Rows are points. The points of each table are mixes of a few directions, plus a little noise. How many directions does each table use, and how many do they share? Where both have some left over, give the other angles between the two spaces (their principal angles), to ten degrees, smallest first.

First (5 x 3):
[[ 3.0 -2.8  4.7]
 [-1.7 -3.2  2.2]
 [ 5.7  6.0 -2.4]
 [-5.7 -0.7 -3.0]
 [-1.3  0.6 -1.4]]
Second (5 x 3):
[[ 0.7 -1.1 -0.2]
 [-5.2  7.9  1.7]
 [ 0.1 -0.2  0.0]
 [-0.5  0.8  0.2]
 [ 4.9 -7.4 -1.6]]
Directions: first 2, second 1, shared 0; angles 60

First (8 x 6):
[[ 1.3 -0.5  2.5  1.2 -2.3 -1.2]
 [ 0.3 -2.1 -1.8  3.6  3.8  3.0]
 [ 5.0 -4.9 -4.6  0.2 -1.2  5.9]
 [ 1.8  1.2  2.3 -4.6 -7.1 -3.0]
 [-2.3 -0.7  2.9  8.4  6.4 -0.2]
 [-5.7  5.0 -3.0 -5.7  3.7 -1.7]
 [-3.2  3.7  0.6 -3.7 -0.1 -3.1]
 [ 2.8 -1.8  1.1  0.7 -3.0  0.3]]
Second (9 x 6):
[[-1.2 -2.0 -0.8  0.3 -2.3 -4.5]
 [ 0.8 -0.5 -4.0 -7.7 -6.4 -2.2]
 [ 0.5  3.0  5.4  8.0  9.9  8.1]
 [ 1.7  2.1 -0.6 -3.3  0.4  4.6]
 [ 1.3  1.5 -0.6 -2.7  0.1  3.2]
 [ 1.5  2.0 -0.3 -2.4  0.7  4.2]
 [-1.7 -1.8  1.5  4.8  1.1 -3.6]
 [-1.1 -1.4  0.1  1.6 -0.8 -3.1]
 [-1.9 -2.9 -0.6  1.4 -2.7 -6.7]]
Directions: first 3, second 2, shared 1; angles 60

First (11 x 11):
[[  4.9   2.8  -1.7   3.2   5.2   2.8   1.3  -1.1  -4.1  -0.1  -0.2]
 [  0.7   6.3  -1.6   4.6   0.7   1.2  -2.8  -3.3   4.9   1.2  -6.3]
 [  1.3  -2.6   0.4  -1.6   1.4   0.3   2.0   1.7  -4.1  -0.6   3.5]
 [  4.7   8.4  -3.3   8.3   4.8   3.3  -1.9  -5.5   2.0   1.4  -7.4]
 [  1.8 -10.4   0.7   0.8   0.2  -1.7   3.8  -3.6  -7.1   0.4   4.8]
 [ -1.2 -10.5   2.1  -3.3  -2.2  -2.8   3.3   0.3  -5.3  -0.4   6.5]
 [ -1.6   4.1   0.1  -1.4  -0.9   0.3  -1.9   2.4   3.6  -0.3  -1.7]
 [ -3.6   2.3   0.9  -3.3  -3.0  -1.0  -2.0   3.3   4.6  -0.5  -0.8]
 [  3.2   0.3  -0.5  -0.3   3.5   1.8   1.9   1.6  -4.6  -0.7   2.5]
 [ -4.8   1.2   1.5  -4.0  -4.5  -1.7  -2.1   3.4   5.3  -0.4  -0.5]
 [ -5.0  -2.0   1.7  -3.0  -5.2  -2.8  -1.8   1.0   4.8   0.1  -0.4]]
Second (8 x 11):
[[-3.0  2.5  2.6  0.1  1.5 -1.4  3.6  8.1  4.8  0.5 -0.5]
 [ 0.7 -4.5 -1.5  4.2  4.3  3.7  2.0 -3.3 -2.2  1.0 -3.4]
 [ 2.7 -4.6  0.3 -1.0 -0.8  0.1  0.8 -0.9 -1.9  2.2 -4.7]
 [ 0.9  0.2  0.8  5.7 -0.3 -1.4  3.2 -2.9 -1.7  2.2  2.2]
 [-0.8  0.9  2.9  1.8 -3.4 -6.6  2.3  0.7  2.0  0.8  5.1]
 [ 2.5  1.1 -0.3  0.5 -6.1  1.3 -1.0 -5.5 -5.8  3.3  1.2]
 [ 2.3  3.0 -0.7 -5.5  5.7 -0.7 -2.4  7.6  5.0 -3.8 -4.5]
 [-5.3  1.3 -4.1 -5.7 -0.8  5.0 -8.4 -3.7 -0.1 -6.1  4.7]]
Directions: first 3, second 6, shared 2; angles 90

First (10 x 14):
[[-1.6 -3.6  2.4  2.1  0.3  4.1  1.4 -4.8  5.0  1.3 -1.4  0.3 -1.2  2.3]
 [ 4.2  1.8 -0.7  3.4  0.2  0.1  1.9  2.9 -4.6  0.0 -1.7  2.2 -0.4 -1.7]
 [ 3.6 -7.7  2.2 -3.3  2.8 -1.0  1.5  4.5  2.0  0.6  7.9  6.7 -0.5 -7.4]
 [-0.9  0.4  2.9 -4.8  0.1 -5.3 -5.5 -1.1  3.9  2.5 -1.2 -5.1  1.6  3.6]
 [ 1.9  1.4  1.3 -3.5  2.5 -1.9 -4.9 -1.8  7.1  6.4  0.5 -1.3  0.8 -7.5]
 [-1.5  1.8 -0.6  1.5 -1.3 -0.3  0.2 -0.7 -2.6 -2.6 -2.1 -1.8 -0.1  4.6]
 [ 0.4  4.8 -3.1  6.4 -1.4  1.0  3.1  0.6 -9.3 -6.1 -3.1  0.2 -0.7  3.9]
 [ 0.1  6.0 -3.1 -3.6 -4.0 -0.8 -2.0  4.2 -1.1  8.1 -5.3 -5.0  2.6  1.4]
 [ 0.9 -4.2 -0.1 -0.9  0.3  1.6  2.9  3.1 -0.4 -0.1  3.8  4.1 -0.4 -2.7]
 [-7.0 -0.9 -1.2  2.4  0.7  2.4  1.2 -6.9  0.0 -9.9  2.9  0.1 -1.8  3.3]]
Second (10 x 14):
[[ 2.1 11.2 -1.8  0.0 -1.5 -3.8  9.2  4.0  4.0  3.0  0.8 -1.0  2.1  0.8]
 [-2.3 -3.0 -1.6 -1.0 -1.0  0.8  1.8  3.8 -4.7  0.6 -0.7 -1.1 -2.6 -9.2]
 [ 3.9 -9.0  4.6  4.4  3.9  3.3 -0.6 -5.1  1.3  3.4 -0.9  4.1 -1.2 -4.3]
 [ 3.0  0.5  2.4  0.7  1.9 -1.6 -1.6 -3.8  0.5  1.1 -0.1  2.3  4.4  8.1]
 [-0.3  2.8  4.0 -0.7  1.6 -0.6 -2.8 -2.6  4.7 -3.7 -1.4  0.0 -0.2  5.0]
 [-0.7 -1.7 -8.1  0.4 -3.8  1.4 -1.1  1.6 -3.1  1.9  4.1 -1.4  0.8  1.8]
 [-5.1 -1.9 -5.7 -1.1 -3.7  3.6 -4.5  2.0  1.1 -4.5  2.3 -3.9 -5.6 -2.7]
 [-0.4  2.3  3.5 -0.8  1.3 -1.0  0.5 -0.1  2.1 -1.8 -2.0  0.0 -0.7 -0.4]
 [-1.9  1.9  0.3 -1.3 -0.4  0.4 -6.0 -2.5  3.6 -5.0  0.5 -1.3 -0.4  7.9]
 [ 1.6 -3.1  2.3 -0.8  1.7 -2.5  5.0  2.7 -9.3  5.1 -2.5  2.3  3.4 -7.0]]
Directions: first 6, second 5, shared 1; angles 30, 50, 70, 70
